Each row is a point. To make a cloud, some directions were put in groups of two or more. Within a group, all points are equally far from the middle, so they leave a hole (a ring in 2 directions, a hollow ball in 3). The other directions are filled evenly. Then the cloud was stretched, turned, moved and blurred a little. How many holes are there, and how many directions does each take, smallest first?

Cloud (22 x 3):
[[ 2.08 -0.99 -0.61]
 [-1.86 -2.79 -2.21]
 [-1.98 -0.61 -1.63]
 [-1.95 -1.28 -2.19]
 [-1.72  3.17  1.47]
 [-1.95 -2.26 -2.04]
 [-1.88 -0.12  2.36]
 [ 2.01  0.31  0.97]
 [ 0.99  0.10 -3.03]
 [-2.13 -0.38 -0.21]
 [ 2.02 -0.44  0.60]
 [ 2.06 -1.10 -2.19]
 [-1.62 -1.68  0.82]
 [ 2.00 -0.72  0.62]
 [-1.20  1.99 -0.55]
 [-0.35 -1.24  2.83]
 [-1.81  0.64 -0.99]
 [ 0.99  1.37 -1.29]
 [-1.31 -1.67  1.38]
 [-0.94 -0.34 -3.57]
 [ 2.11 -1.11 -0.56]
 [-1.59 -0.91  1.93]]
Holes: 1 (2)

Cloud, 31 rows:
[[-1.45  0.78 -1.65  1.44]
 [-0.73  3.00  0.97  0.01]
 [-0.07 -1.53 -1.66 -1.83]
 [-2.84 -1.57  0.46 -0.55]
 [-1.45  1.82  2.22 -0.60]
 [ 1.34 -0.18  3.29  0.85]
 [-1.02  1.84  2.58  0.92]
 [ 1.66 -2.50 -0.67  1.50]
 [-2.18 -0.01  0.64 -2.02]
 [-0.93  2.82  1.02  1.04]
 [ 2.75  1.11  0.79 -0.29]
 [ 1.71 -1.55  0.51  2.47]
 [ 1.67 -2.12 -0.12  2.10]
 [ 1.49 -1.29  0.49 -2.58]
 [ 2.41  0.93  0.90 -1.34]
 [-2.22 -1.03  2.35 -1.17]
 [ 1.16 -3.07 -0.45 -1.52]
 [ 0.11  1.59 -1.90  1.28]
 [-1.18  2.04  2.34  0.38]
 [-0.56 -3.38  0.83  1.65]
 [-0.53  0.99  2.25  2.43]
 [ 1.40 -1.09  3.32 -0.53]
 [ 0.97 -1.05 -2.32  0.49]
 [-2.52 -0.50  1.18 -1.60]
 [-1.50 -0.63 -0.90 -2.16]
 [ 1.38 -0.65  1.66  2.67]
 [ 0.50 -1.47 -2.34 -0.30]
 [-0.19 -1.28 -1.39 -2.22]
 [-0.63 -3.18  0.83  1.87]
 [ 1.49 -0.05  2.56  2.03]
 [-2.56 -0.65  0.72 -1.61]]
Holes: 2 (2, 2)

Cloud, 47 rows:
[[ 2.71  1.11  1.26 -1.63 -1.89 -1.66]
 [ 3.43 -0.58  0.11 -1.97  1.34 -0.51]
 [ 1.17 -0.36  1.44 -2.62 -0.05 -3.72]
 [-0.08 -1.88 -2.47  1.28 -0.96  1.12]
 [ 0.58 -1.73 -2.30 -0.74  0.10 -0.67]
 [ 1.55 -0.73 -0.32 -2.08 -2.43  0.29]
 [-0.16 -1.71  2.27 -0.13  1.40  0.28]
 [ 0.87 -1.37 -0.46 -0.44 -2.20  0.58]
 [ 2.08 -1.78 -0.63  2.23 -1.95  0.01]
 [ 3.12 -2.61  0.15  0.52  0.96 -0.50]
 [ 1.68  1.91 -0.40 -0.59 -3.54 -1.98]
 [ 2.06 -0.71 -3.47  0.04 -2.24  0.24]
 [-1.49  0.60 -0.16  1.53 -0.55  0.26]
 [-1.51 -1.67 -2.20 -0.93 -4.27 -0.46]
 [ 0.65 -0.37  0.90 -0.81 -2.75  1.17]
 [ 1.61  0.57 -2.29 -0.34 -3.16 -1.02]
 [ 2.64 -0.27  0.18 -0.69 -1.05  3.55]
 [ 1.90 -1.81 -1.82 -2.01 -1.36  1.49]
 [-2.06 -1.42 -1.53  0.90  2.27 -0.35]
 [ 1.96 -1.59  0.60  0.78  3.44  1.21]
 [ 0.41 -0.98  1.08  2.14 -2.66  2.90]
 [ 2.74  0.30  0.28 -2.68  1.43 -2.08]
 [-0.68 -1.65 -2.11 -1.17 -1.05 -1.50]
 [ 0.92  0.19 -0.65 -1.35  1.65  0.36]
 [ 1.74 -0.75  1.14 -0.70 -1.03 -2.19]
 [ 1.75 -1.38 -3.41  0.66 -0.92 -1.10]
 [ 0.53 -1.08 -1.05  0.11  1.41 -1.58]
 [ 1.32 -1.85  1.11  2.02 -0.13 -1.00]
 [ 1.65 -0.98  0.19 -1.57  0.08 -0.46]
 [-2.29 -3.09  0.14  1.99  1.40  1.31]
 [ 3.14 -1.03  0.98  1.01 -0.59  0.14]
 [-1.12 -1.01  2.64 -1.18  0.00  2.19]
 [ 0.22 -0.69 -0.13  2.60  0.23  0.60]
 [ 0.40  0.54  2.98 -0.64 -2.58  1.42]
 [-0.41 -1.60  3.95 -1.44  0.14 -1.62]
 [ 1.14  2.13  0.26 -0.09 -1.80  0.51]
 [ 1.61 -1.10 -2.33 -0.93 -3.84 -1.93]
 [-0.41 -2.46 -0.53 -1.32 -3.36 -1.65]
 [-1.19 -1.39  0.19  2.33 -0.67  2.56]
 [ 1.32  1.19  1.21  1.31  2.55  2.31]
 [ 1.05 -0.16 -1.75  1.99  0.69  2.47]
 [-1.24  1.00  1.40 -1.44 -0.84 -0.90]
 [-2.22 -0.04  3.32  1.79  0.73  1.06]
 [ 0.30  1.03  0.63 -2.06 -3.58 -0.65]
 [-1.57  0.22 -1.09  1.58 -3.02  0.83]
 [-1.66  0.86 -0.57  1.31 -0.54 -3.35]
 [ 2.58  1.72 -0.37 -2.48 -3.08 -0.71]]
Holes: 0

Cloud, 92 rows:
[[ 1.38 -0.37  0.16  1.94  0.03  1.08  0.52 -2.43  3.43]
 [-2.58 -0.43 -0.76  0.32 -0.67  1.76  2.26  1.13  2.56]
 [ 0.34 -1.18  1.49  0.20 -1.18  0.97  1.29  2.91 -0.51]
 [ 1.42  0.22 -0.22  0.60  1.51  2.53 -0.54 -1.24  1.60]
 [-2.30 -0.89 -2.59 -1.61 -0.50  0.76  2.60  1.97  1.25]
 [ 0.49 -3.39  1.55  0.71 -3.43 -0.63  0.70  0.59  0.67]
 [ 2.34  3.16  0.17 -0.45  0.79 -1.19 -1.49  1.02  1.04]
 [ 0.64 -1.61 -1.21  0.76  0.34 -1.48 -0.92 -1.95 -1.98]
 [ 2.09  0.75  0.97  2.74 -1.42 -3.47 -2.47  0.63  1.20]
 [ 1.80  1.93 -0.97  1.46 -0.79 -0.45 -3.14 -0.79  2.10]
 [-2.01  1.24 -1.18 -0.87  1.57 -1.71 -0.95  1.70  0.32]
 [ 2.56  1.36  0.35 -0.98  0.13 -0.50 -0.59 -3.04  2.57]
 [-3.31  0.96 -0.88 -0.71 -0.74  1.35  2.54 -0.98 -0.47]
 [-1.98  1.40  1.92  0.73 -1.35 -3.23 -3.18 -0.70  1.83]
 [-1.49  0.16  1.07 -0.81 -2.08  1.33  2.35 -1.89 -0.89]
 [-0.86 -1.33 -1.29  0.15  0.02  0.97 -2.92 -0.82 -0.75]
 [ 1.18  0.99 -0.78  0.63 -0.61 -0.67  1.65 -2.33  3.81]
 [ 2.57  0.49  0.21  1.45 -0.97 -0.62 -1.84 -0.15 -3.22]
 [ 1.40 -2.48 -1.69 -1.10 -1.70  1.24  1.00 -1.13  0.65]
 [ 0.26  1.89 -1.95 -0.69 -0.47 -0.24 -0.46 -2.89  3.68]
 [-1.49 -0.51  1.82  2.85 -1.09  1.16  1.46 -0.96  0.97]
 [-0.55  1.07 -0.98  0.08 -1.37 -3.65 -1.55 -0.95 -0.62]
 [-0.41  2.39 -1.70 -0.50 -1.70 -1.82 -1.12 -3.18  1.55]
 [-1.76 -0.56  2.05 -0.65 -1.96 -1.13 -2.46  2.34  1.58]
 [-0.54  1.76 -0.82 -2.66 -2.36 -1.27 -1.21 -0.87 -1.03]
 [ 2.57 -0.02  3.12  1.32 -1.97 -0.01 -3.38 -2.15 -0.25]
 [-2.88  1.36 -0.86 -1.21  0.17 -2.27  0.06  0.02 -0.47]
 [-1.15 -1.07 -3.59 -0.22 -0.39  1.86  0.12  0.15  2.13]
 [ 1.50  2.02 -0.87  0.21  0.40 -1.36  2.22  2.27  1.47]
 [ 1.93  2.06 -0.13  2.01 -0.55 -1.33 -1.05 -3.11 -1.04]
 [ 0.78 -0.05  2.00 -0.23 -3.74 -2.82 -1.43 -1.65 -0.73]
 [ 1.65  2.41  1.70 -1.58 -2.43 -0.94  1.04  0.44 -0.62]
 [-1.82  0.65 -1.53  0.55 -0.54  0.71 -2.17 -3.33  1.38]
 [-2.15 -1.19 -0.37  0.48 -0.48 -3.59  0.18 -0.95  1.02]
 [-2.26  0.20  0.41  0.65 -1.76  2.64 -0.88 -2.49  2.28]
 [ 0.32 -0.37  1.51 -0.32 -0.64  1.20  3.31  0.96  1.44]
 [ 1.00 -3.20  1.49  0.20 -0.70  0.53 -2.68 -0.25 -0.49]
 [-0.21 -2.36  1.95  2.77  0.70  1.09  0.11  0.76  0.68]
 [-1.12  1.64 -2.52 -0.33  0.15  0.27 -0.92  2.85  0.61]
 [-2.04 -2.14  1.89  0.20 -1.21 -1.01 -1.85  2.55 -1.38]
 [-1.31  1.15  0.29  0.79 -3.26  1.82 -1.15  0.60  1.00]
 [-2.31  0.57  1.31 -1.13 -3.65 -1.40  0.26 -1.47  1.47]
 [-0.20 -2.53  1.29 -0.17 -1.88 -2.69  0.03  2.68  0.83]
 [ 0.22 -1.90 -0.99  1.40 -3.00 -2.55 -1.00  0.76  2.72]
 [ 1.77 -2.48 -0.35 -0.89  0.69 -1.27  1.14  0.57 -1.62]
 [-1.13  1.38 -1.39 -1.29 -1.00  2.51  2.41  2.03  1.95]
 [-1.21 -0.25 -0.65  1.10  0.82 -3.45 -1.54 -0.63  0.63]
 [ 1.24 -0.02  0.65 -0.67  1.58  1.80  2.98 -0.72  1.04]
 [-0.47 -2.78 -1.35  0.37 -1.44  0.61  1.85 -0.52 -0.83]
 [ 0.53  1.24  1.24  2.24 -1.13 -1.23  1.12  1.35  2.63]
 [-2.29 -1.99  1.59 -0.96 -1.40 -0.37 -3.22  0.97  0.57]
 [-0.23  0.36  2.87  0.74 -2.90  1.60 -0.96  0.98  1.62]
 [ 0.53  0.67  1.04  2.18 -2.52  2.36  0.68 -0.25  1.79]
 [-0.30 -1.57  1.00 -0.84 -0.90 -2.64 -1.81  0.68 -2.27]
 [-0.49 -1.66  3.11 -1.30 -1.30 -0.50 -0.69 -0.56  3.81]
 [ 1.48 -1.47  0.46  4.21 -1.35 -2.38 -1.28 -0.49 -0.53]
 [ 1.89  2.04  0.16  2.47 -1.09  0.19  1.80 -1.41  0.57]
 [ 0.92  0.20  3.92  2.28 -1.34 -1.96  0.71  0.47  0.17]
 [-1.20 -0.86 -0.20 -0.38 -1.12 -2.51 -4.05 -0.87  0.97]
 [-0.36  0.39  2.55  1.99  0.54  0.46 -3.46  0.49  1.88]
 [-1.04  1.46 -2.02 -0.87  0.71 -1.34 -2.28  1.28  0.78]
 [-0.86 -0.93  2.11 -1.80  1.20  1.07  0.96 -0.02  2.00]
 [-0.04  0.10  1.95 -0.52 -2.51 -2.87  1.01 -2.28  1.31]
 [ 0.27 -0.34  0.23  2.59  0.68 -2.34 -0.47  1.99  2.14]
 [-0.44  1.66 -0.52  0.19  1.34  1.52  0.78 -2.57  2.83]
 [-0.17  0.99 -1.82  2.15 -0.49 -1.55  1.17 -1.81  1.39]
 [ 3.05  0.36  0.09  0.19 -0.48 -1.42 -3.01 -1.89  1.85]
 [-3.20 -1.84  0.26  0.98 -0.43 -0.98 -1.49  2.97  0.61]
 [-1.61 -0.89 -2.35  1.28 -0.39 -1.70 -0.22 -0.73 -1.03]
 [ 2.45  1.91  2.81  1.93 -1.74 -0.62 -1.78 -2.36 -0.90]
 [ 0.05  1.57 -1.35  2.82 -2.24 -0.33  0.01 -0.08  2.36]
 [ 1.47 -1.22 -1.23  1.59 -1.87 -1.21 -2.49 -0.61  3.59]
 [-1.99 -1.96 -1.51  0.09 -0.43 -1.22  0.86  0.06  3.99]
 [ 1.86  2.18 -0.01  1.83 -1.46  0.45 -2.81 -2.60 -0.79]
 [ 2.53  2.72  2.40 -0.07 -2.05 -0.91  0.07 -1.72  0.90]
 [-0.94 -0.70 -2.28  0.17  1.36 -0.95 -2.03 -1.63  1.32]
 [ 0.53  1.13 -2.60 -2.47 -1.66 -0.59  0.03 -1.27  2.84]
 [-1.90  1.50 -2.98 -0.17  0.05 -0.58  1.67  2.46  0.02]
 [ 1.13 -0.95 -0.37  1.07 -2.66 -2.21  0.60 -3.05 -0.16]
 [ 0.82  1.53  0.30  2.53 -0.63 -0.63 -4.14 -1.18  0.82]
 [ 1.77 -0.16 -1.38  1.72  1.40 -0.42  1.36 -1.71 -0.13]
 [ 2.09 -0.33  3.25  0.28 -3.05 -2.28 -2.16  0.32 -0.76]
 [-0.74  3.18  1.79  1.54 -1.60 -0.23 -0.14 -2.03  2.19]
 [ 0.80 -1.18  1.61  3.94 -2.14  0.39 -0.59  1.22 -0.58]
 [-1.71 -1.82 -0.90  0.53 -2.31  1.63  1.72 -1.67  0.17]
 [ 0.42 -1.45 -3.94  0.08  0.07 -1.01  1.46  0.18 -0.73]
 [ 2.77 -0.96  0.94  2.65 -0.78 -3.02 -3.78  0.49  0.66]
 [ 0.28 -1.34  0.91  0.58 -2.76 -1.28  1.08 -0.40 -2.22]
 [ 2.56  1.14  3.94  1.81 -1.71 -1.46 -3.16 -1.76  1.23]
 [-1.90 -0.02 -0.64 -1.44  1.23  1.05  1.52  3.28 -0.70]
 [ 0.75 -2.38 -1.11  3.53 -0.81 -1.28 -0.59  0.12 -0.02]
 [-3.90  0.08 -1.02 -1.11 -0.79  0.37  2.08 -1.18  0.28]]
Holes: 2 (4, 4)
